Each row of a before or after table is a point. The points were changed in one or more steps. Then noise was added and the rows were shuffled. The steps act on how far a point lies along the listed directions, d1 being the first. Name the steps. A step turns or swaps two directions, mirrors them in a line or flattens them onto one, adds a multiple of one to another, or multiplies one. Angles are multiples of 10 degrees, from the lower direction toward the higher: turns from -170 to 170, lines from 10 to 170 but not 90. Use the fewest steps. Two steps may share a direction if one is a turn and the other turns, adds or multiplies; they go together, in the order done. Otherwise the lowest direction goes first.

Directions:
(1): [13 56]
(2): [-56  13]
Before (10 x 2):
[[-25  31]
 [-31  12]
 [ 21  22]
 [ 49  26]
 [ 50  18]
 [-24  43]
 [ -7  44]
 [ -4 -83]
 [ 41  10]
 [-51 -84]]
After (10 x 2):
[[-48 -68]
 [ 42  -6]
 [ -5  47]
 [ 30   4]
 [ 20  42]
 [-20  30]
 [-87 -53]
 [ 54  -2]
 [ 48 -10]
 [  3  54]]
Steps: turn d1 and d2 by -30 degrees

Directions:
(1): [-11   8 -77 -41  19  43]
(2): [-67  56  31  -6  37   5]
(3): [-44   6  -5   7 -86  24]
(4): [17 -2 18 53 17 80]
(5): [ 34  13  49 -71 -15  33]
Before (12 x 6):
[[-31  22 -66  34 -44  24]
 [-18  50   8  30  16  45]
 [ 25  21  95   0 -51  39]
 [ 53  -9  73 -24  -5 -12]
 [-18  12  25 -55  14 -33]
 [  9  19 -40 -41 -14  -2]
 [  7 -28 -45  47 -10 -24]
 [ 41 -14  34  57  12 -10]
 [-61  39   7   9  -4 -42]
 [-41  18 -30  18  22  15]
 [ -9 -29  11  44  14 -61]
 [ 25 -22  25   6 -84  40]]
After (12 x 6):
[[ 24   2 -14  63  24 -42]
 [ 28 -17  52 -15 -17  28]
 [-59  51   0  26  58  45]
 [-43   4  22 -28 -51 -29]
 [  9  30 -33 -20  63 -54]
 [ 23 -11  -6   0  13 -49]
 [ 23   8  61 -18   1 -50]
 [ 44  15 -14 -31  17  15]
 [-46  18 -19  29 -48 -10]
 [-26  13  33  25 -37  66]
 [-34  18 -40 -41  -8 -33]
 [-33  49  49  81  16  43]]
Steps: turn d1 and d2 by 60 degrees; turn d2 and d3 by -130 degrees; turn d4 and d5 by -80 degrees

Directions:
(1): [  6  61 -58 -61 -40  30  36   5  22]
(2): [ 23 -73 -22 -68  28  29 -26  45  -6]
(3): [ 24  31  95 -42  14  18  38  21 -23]
(4): [-42 -21  27   9   6  83   4 -32  65]
(5): [ 61 -44  16  15 -56 -27  38  11  60]
(6): [ 85   7 -23  32  31  50   7 -46 -28]
Before (14 x 9):
[[ 39 -20 -19  15  -3   1  10   8  15]
 [ 35  25  11  21 -18 -30 -11 -19 -22]
 [ 20 -30   2 -31 -25 -40   9  38  -3]
 [-88  27 -15  -5  27  29 -27 -14  -7]
 [ 34 -30 -24  -2 -16  -2  -2  11  20]
 [-10 -13  -3  -9 -14  -7   2  22  22]
 [ 48 -13  13  27 -19 -29   3  21 -21]
 [ 54  14  75 -72  13 -12  40  45 -32]
 [ 29 -95  32  49  19 -46 -29  22 -24]
 [ 48 -34 -36  -5 -14 -14  -2  10  -8]
 [-16 -29 -21  -7 -20 -55 -17  52   4]
 [ 17  -2  -4 -13 -33 -39  -6  44  -4]
 [ -6  12 -37  11  14 -26  14  -3 -31]
 [  7  25 -32  15   9 -26 -40  -2 -36]]
After (14 x 9):
[[ -6   3 -42   1  16 -23  10   5 -30]
 [ 38  -5 -10 -22 -26 -17  18  18  -5]
 [ -3  24 -39 -10   1 -25 -37  13 -29]
 [-44 -21  29 -38 -50 -65  13  68  18]
 [ 41 -22  35   4  -9 -39  14  16 -20]
 [ 49  42  80 -22   4 -27  46  14 -33]
 [ 19   3  -4  -4 -45 -38  12  38  -1]
 [ 25  -1 -14  -7 -18  -2  23  19  23]
 [ 34 -12   0  -8 -19  -1  12  13  17]
 [-59   0  -8  17  54  39 -42 -25 -24]
 [ 43 -11  18  20 -10 -33 -11  27 -21]
 [ 14 -20  18  19   6  -1   0   6   5]
 [ 12  17 -27  -7 -34 -33 -17   0  -4]
 [ 19 -36  20  24  10 -46 -17  34 -21]]
Steps: swap d1 and d6; turn d2 and d3 by 50 degrees; multiply d2 by 0.4

Directions:
(1): [ 12  48  -4 -15  29 -22  -7 -60 -53  22  84  46]
(2): [-30 -42 -11  39 -26  75  -5 -45  32  -4  72 -37]
(3): [-33 -66  20 -20   7 -76 -38  17 -35  14  35 -61]
(4): [ 42 -59  67 -18  28  57 -42  21 -32 -21   2  49]
(5): [ -4  -9 -12  11 -52 -40 -89 -49  40 -30 -21  48]
(6): [-92  21   5   3  41  34 -25 -39 -52 -18 -56 -10]
Before (9 x 12):
[[ 38 -37  55  -7  17  32   9  76 -14 -20 -37  15]
 [-10 -41  -7  22 -19  32   5  13  56  -9  14 -23]
 [-12   3 -29  31 -47 -35  21  23  74  -1 -36 -15]
 [  1  -4  -6  -1 -12 -43  19  -5  43   6  -8 -11]
 [ 34  28   1 -18  13  50  35  10  12   8  25  48]
 [-64  36 -14  10  31   9  25 -12 -17  16 -16 -62]
 [  9 -24   1  -1 -16  -5 -17  21  31   5 -33 -33]
 [-18 -30  24  -2   9   9  -1  33  -5  -7   4 -52]
 [ 21  -9 -13  36 -50  72 -27 -95  40 -27  32  31]]
After (9 x 12):
[[ 14  -4   8  -9  12 -25  24 -20  18  10  28   4]
 [ 70  60  15 -18  33  48  83  25 -23   6 -64  36]
 [ 29 -44  45   9  -7  28 -75 -25 -13 -26  50  61]
 [ -9   6   9  -8  -3 -45 -49  -6  -6  -9   6  16]
 [ 21  16  -2 -12  10 -17 -20 -24 -19  22  38  17]
 [ 32 -28  11  -1 -15  62 -12  14  51 -24 -20  49]
 [-85  63 -57  12 -15 -61 -15 -51  23   8 -51 -53]
 [ 41  35   3 -24  22 -30  -3   4  -6   3  -1  65]
 [  9  40 -10   2   1 -31  26 -22  -7  19  67  28]]
Steps: turn d1 and d5 by -160 degrees; mirror d2 and d3 in the line at 100 degrees; add -1 times d6 to d4

Directions:
(1): [ 21  -3 -30 -14  51 -64 -47  29 -69  24 -21  41  81  69 -35  -4 -36  12
 -26   1]
(2): [-89   7 -32 -55   4  64 -42 -60  -7  -6 -40  51   4  13  55  28 -53 -18
  16 -21]
Before (12 x 20):
[[ 95 -10  27  63   5 -84  28  82 -13  -4  41 -40  18  -5 -60 -33  48  22
  -15  22]
 [  8   2  25  17 -16   7  12   2   8 -11  -2  -7  -4 -13   7   6  -3   3
   -2  -3]
 [-49   5 -19 -15 -20  42   2 -33  11   0 -16   5 -15  -7  35  11 -17 -19
   18   1]
 [-25  -2 -13 -16   1  11  -7 -18 -12  -1 -20   9  12  19  23   7 -12 -21
   -9 -11]
 [-12   1 -18 -23  25   6 -24 -18  -7 -14  -9  27  22  19  16  22 -46 -15
   -1  -6]
 [ -4 -13  17   8  -8  -8   8  -2  -2   8  -4  -4 -14  -3  -1   7  11  10
    2  -2]
 [-41  -2 -20 -30   5   8 -25 -13 -18  -4 -35  21   9  23  10 -11 -26  -9
    1  -5]
 [  0  -6 -11   6  -1 -25  -5  11 -12   6   6   3  12   4  -9  -3 -16  11
   -6   7]
 [-55  11 -16 -35  19  28 -36 -18 -14  -4 -33  33  17  15  30  18 -35  -5
   16  -6]
 [ 43 -15   0  27  21 -42   2  32   0  13  25  -6  13   7 -51 -24  13   3
  -10  17]
 [-46   3 -10 -38  -8  23 -24 -38 -14  10 -20  32   7  -3  25   6 -32  -6
   19 -21]
 [ 64 -15   3  45  12 -71  29  48 -26   6  37 -20  22  13 -60 -16  44  17
  -36   4]]
After (12 x 20):
[[ 47 -12  23  53 -24 -23  59  24  22 -13  51 -48 -36 -36 -33 -13  65   7
  -19   2]
 [ -4   3  21   9 -16  17   5  -7   6 -11  -8   0  -3 -11  15  12 -10   2
    0  -5]
 [ 18  -2 -14 -10  34 -26 -20   6 -16  -8  -1  19  35  29  -8  13 -37  -7
  -11   1]
 [-12 -12  16   2  -9  -2   7  -8  -1   7  -6  -1 -16  -4   5   9   8   8
    5  -3]
 [-44   4 -34 -22   2  16 -18 -22 -18  12 -26  24  21  24  22   9 -35 -14
    8   2]
 [-17   8 -18 -23  39 -20 -41  13 -40   8 -29  33  48  39  -2   7 -32   6
   -1   2]
 [ -6  -5 -12  -8   9 -13 -10  -3 -25   3 -19   8  27  30   8   2 -10 -15
  -16  -6]
 [-20   1 -14 -33  12 -15 -34 -13 -39  22 -21  38  38  21   0  -2 -34   3
    6 -14]
 [  7  -6  -3  14  -8 -24   4  14  -1   4  13  -8   1  -5 -11  -5  -6  11
   -4   9]
 [ 35 -14  14  33  -2 -14  25  19  30   2  36 -25 -24 -24 -36 -22  29  -3
    2  17]
 [-10  -4 -19 -18  16 -24 -26  11 -32   4 -29  15  25  35 -14 -21 -20  -1
  -10   1]
 [ 59  -5  48  64 -41 -14  62  41  47 -28  52 -66 -53 -65 -18 -22  69   8
   12  17]]
Steps: turn d1 and d2 by -50 degrees

Directions:
(1): [ 30  10  31 -14   7 -54  23 -25  -7 -12   4 -20 -18   2 -60 -57 -15 -11
 -38  56  53  -7 -89 -29  27   3   9   0  -7  31 -76 -38]
(2): [ 18  46   4   0  -9  26 -29   3  62 -13 -50   6 -32 -34  50  24 -17 -41
  20  47 -44 -63 -35  -6   0  27 -29  85  -2  -7   3 -56]
(3): [ 94  11 -15  13  -6  -8  13 -22  22  -5  21 -12   7 -95 -74  25 -37   4
   2 -35 -16  21  53   4 -66 -16 -22   3 -23 -11 -27 -26]
(4): [ 14 -35 -27  13  44  -6  32  83  10 -31 -64   3  37 -31 -43  -1  20  22
 -24  -9   4  31  -8 -43  49  23  31  17  -9   9  80 -54]
(5): [-27 -23  10   5  87 -35 -31   6  -5  16  48  45 -21 -28 -17  -3  -8  -8
  66  14  18  37  26  22  -5  29   8  77  55  69 -10   9]
(6): [-22  12 -14  24  30  -1  59  46 -37  10  -6  17 -19  20   2  43 -83 -61
  25   4 -13 -24 -24 -70 -65 -12   6 -58  41  13   2  -6]
Before (13 x 32):
[[ 34  -1  -6  -1 -21  17  29  31   4 -16 -54 -31   7 -26 -15  14 -22   0
   -9   6 -20 -21 -38 -45  -7  12   9 -20 -13 -17  14 -41]
 [ 29  13  -9   5  14   0 -14   6  35  -6 -14  10  -4 -41 -10  22 -29 -27
   11  -3 -25 -16   4   0 -33  16 -12  45 -10  13   3 -48]
 [  4   3  12 -28 -33 -29  32 -21 -57  -4 -11 -36  -7  66  -5 -69   7 -11
  -62  41  46 -29 -95 -47  56 -14  23 -69 -34 -23 -41   4]
 [ 44 -13  -2 -17 -21 -29  -6 -26   6   3  14  -7  13 -30 -39 -18  13  34
   -4  -1   8  27  36  47  -5  -2 -25  10  -5   7 -24   4]
 [ 49 -16 -26   3  -1   9  23  22  28  -5 -37  -4  11 -30 -36  16 -20   2
  -21  -9 -16   2   5 -10  10  -9  11  -5 -20 -29  14 -24]
 [ 38  34  -8  25 -18  19  10 -24  30 -31 -41 -23 -15 -25  22  24 -31 -27
    1  -1 -27 -54 -21 -20 -24  -8 -28  14  -4 -22  -8 -48]
 [ -9 -21   8 -17 -22 -12  31  -1 -28   5   5 -19  19  26  -6 -15   7  23
  -43   4  12   7  -5   2  -4 -10  16 -48  -1 -22 -14  10]
 [-26  -8  13 -17 -13   2  18  -3 -30   4 -19 -18   0  48   9 -35  48  20
  -45  20  33   5 -53 -19  60  -7  21 -17 -17  10 -29  15]
 [ 31  25  -9   0 -27  12  10   7  30  -8 -28  -4 -11 -16   4   6 -33 -38
    1  15 -15 -41 -16 -22 -26   7 -12   2  -5 -28   1 -37]
 [ -2  -4  19  17  -3 -18   4 -28 -27   9  49  11  -9   3 -22   0   2  -4
   16 -25  18   7  27  29 -27 -27  -2 -33  15  -2 -56  40]
 [  2 -40   7  17  42 -41  -4 -29 -35  16  60   9   3 -14 -39 -24 -35   1
   27 -34  34  40  33   4 -46 -21   2   0  18  23 -12  13]
 [ -6  -9  -3   3  19  -6  -7  -3 -13   6  11   6  18  10 -10  -6  -8   1
   22 -13   0  26  34 -10 -29 -15  -6  16  13  16  -1  21]
 [ -2  -9  -2   7   5  20 -17 -16  -3   4   6  -6  31 -18  -6  -2  32  11
    0 -13   9  24  24  44  -4  12 -11  25  15   5   6  20]]
After (13 x 32):
[[  3 -17  -1   1  30 -15  -5   3  -9  -2   5   4  24   0 -28 -18   3  10
   14  -6  11  35  24 -14 -11  -8   0  30   9  25   1   7]
 [-23  17 -19  -4 -48  34   8 -26 -62  32  27  -6 -12  59  69  23 -27 -31
   11 -29 -28 -38  26 -11 -47 -36  -7 -94  -9 -59   0  71]
 [ 45  27  -9  -5 -50  22  -3 -11  41 -10 -28 -14  -4 -26   6   3 -13 -21
   -9   4 -20 -39   1  -1 -21   4 -19   6 -24 -45   2 -32]
 [-20 -15   4   4  22   7  -4   2 -12  -2  -8  -4  29   4  -9 -20  36   4
  -10  10  27  22 -15  23  25  20   4  25  24  21   8   8]
 [ -3 -56   2  15  51 -34 -28 -21 -22  13  55  16  17 -24 -32 -26  -2  25
   32 -44  30  58  58  28 -20 -10   5  32  14  24  17  16]
 [ -9 -34  -5  26  25  -3  -1  27 -14  -4  15  24  21 -19 -24  14  35  23
   19 -49   4  35  62  28   5  -9  14  -4  13  -3  21  26]
 [ 48  22  15 -14 -59  17   2 -36   8  -3 -14 -44  -9 -21  -3   1 -20   2
   -9  11 -19 -34 -31  -5 -26  -3 -14 -22 -24 -29 -45 -16]
 [ 49  30  -9  19 -39  30  -3 -34  44 -37 -50 -34  -3 -29  25  17  -4  -5
  -14 -10 -32 -50  -9  -2  -5  -8 -31  20 -26 -40   2 -48]
 [-51   6   0  -2 -13  29  22  -2 -47  28   7   2 -17  59  50  18   3 -15
    1  -6  -2 -12  -9 -20 -12 -24   5 -49  11   0 -24  51]
 [ -6 -25   0 -24 -16 -17 -25 -11   2   5   4   3  17  12   7 -24  46  42
    2   4   8  24  32  58  33  10 -15  21   5   8   8  23]
 [ 33  16   3  -9 -11  -1 -32 -21  43  -9 -11  -3  -3 -31  -4   0  -1 -11
   -8   7 -15 -19  -7  21  -7  16 -16  52 -27   4 -15 -42]
 [-16 -22   3 -12 -14  -5  25   3 -30  12  14  -9  17  22   5   1  -2  18
  -23  -9   0  10  19   7 -21 -11  12 -47   9 -21  -7  22]
 [ 46   2   3 -18 -32  -3  -4 -37  28   5  -6 -16  -9  -6 -23 -16  -6   5
  -29  17   4 -13 -19  21  22 -16   0   0 -28 -29 -46  -3]]
Steps: turn d1 and d4 by -120 degrees; add -0.3 times d2 to d5; turn d3 and d6 by -60 degrees
